Each row of a before or after table is a point. One or more steps were done to the points. Then noise was added and the rows were shuffled. The steps act on columns, c1 being the first. What was done? A step turns or swaps two columns, mirrors them in a line or flattens them onto one, adds a multiple of one to another, or multiplies or shifts one. Angles are multiples of 10 degrees, from the lower column toward the higher: turns from -170 to 170, lines from 10 to 170 but not 90. Use the fewest steps. Two steps may share a column if one is a turn and the other turns, adds or multiplies; they go together, in the order done. Otherwise the lowest column goes first.
In the rows, 128 means zero.

Before (9 x 2)
[[151  91]
 [118  68]
 [ 72 104]
 [115 121]
 [118 117]
 [168  80]
 [123 212]
 [106  88]
 [141 122]]
After (9 x 2)
[[127  85]
 [ 91 101]
 [113 130]
 [ 91  86]
 [164 202]
 [138  67]
 [135 114]
 [116 118]
 [ 65 138]]
Steps: turn c1 and c2 by -30 degrees

Before (11 x 8)
[[149 115 141 130 133 172  85 139]
 [118 150 180  68  68 134 172 144]
 [ 69 122  94 163 111 137  59  84]
 [104 149 102 181 127 119 123  99]
 [185 106 188  94  89 148 128 113]
 [134  62 163  91 144 173 117 145]
 [110 144  98 131 140  92  89  95]
 [ 77 141 102 168 150 146 100  59]
 [ 84  77 122 151 110 119 133  84]
 [ 98 105  67 120 104 157 129  95]
 [119 169 135 119  55 106 158 164]]
After (11 x 8)
[[ 48 150 167 164 154 140  93 194]
 [211  73 113  64  67 146 171 120]
 [243  76 170  93  91 149 127 109]
 [ 96 151 137 125 134  83  92 168]
 [114 119 162  91 146 171 106  64]
 [145 121 129 134 136 161  80 103]
 [137 195 155 122 102 155 123 151]
 [114 148 192 149 116 124 132 121]
 [107 144 137 184 130 114 125 171]
 [101 161 161 161 117 120  59 161]
 [225 103  77 121  54 110 156 131]]
Steps: add -1.5 times c5 to c1; turn c2 and c3 by 110 degrees; turn c3 and c8 by 130 degrees; turn c6 and c7 by -10 degrees

Before (11 x 12)
[[ 89 122 117  91 112  85 157  82  91  82 139 155]
 [147 148 153 106 142 157  73 114  89 106 118 129]
 [161 108  81 123 178  65 111  99 150 156 132 165]
 [144 166 159 109 122  68  93  90 148  64 176 117]
 [125 167 145 142 175 120 146 150 156 143 155 139]
 [138 190 144 181 142 152 147  82  88 127 187  88]
 [138 151 161 139 146 125  76 167 157 126 173  92]
 [115 145 150 156  92 130 102 110 144 144 113 124]
 [159 148 147 143 142 135 122 172  91 136 129 150]
 [ 95 188  93 107 164 100  92 164 156  93 118 104]
 [114 165 131 146 130 146  71 104 112  96 182 160]]
After (11 x 12)
[[120 144 128 145 133 164  53 105  93  62 203 120]
 [148 147 145 181 141  99 150  83  58  84 247  93]
 [143 112 154 102 143 136  55 116  83 104 130 101]
 [160 113  81 116 178 144 103  96 160 139 181 198]
 [128 162 147 144 174 136 151 147 123 139 129 139]
 [119 163 151 158  92 124  96 109 128 138 146 122]
 [142 172 159 107 121  96  84  87 119  32 205 183]
 [ 85 106 115  99 110 134 165  84 105  60 188 178]
 [138 160 159 136 147  93  64 166 134 133 114 118]
 [ 92 179  92 112 164  92  79 165 113 116  55 145]
 [158 114 144 136 144 154 119 171  83 156  71 128]]
Steps: turn c1 and c4 by -10 degrees; turn c2 and c9 by -40 degrees; add -0.3 times c5 to c2; turn c6 and c12 by -70 degrees; multiply c7 by 1.3; add -1.5 times c8 to c11; turn c10 and c11 by 20 degrees
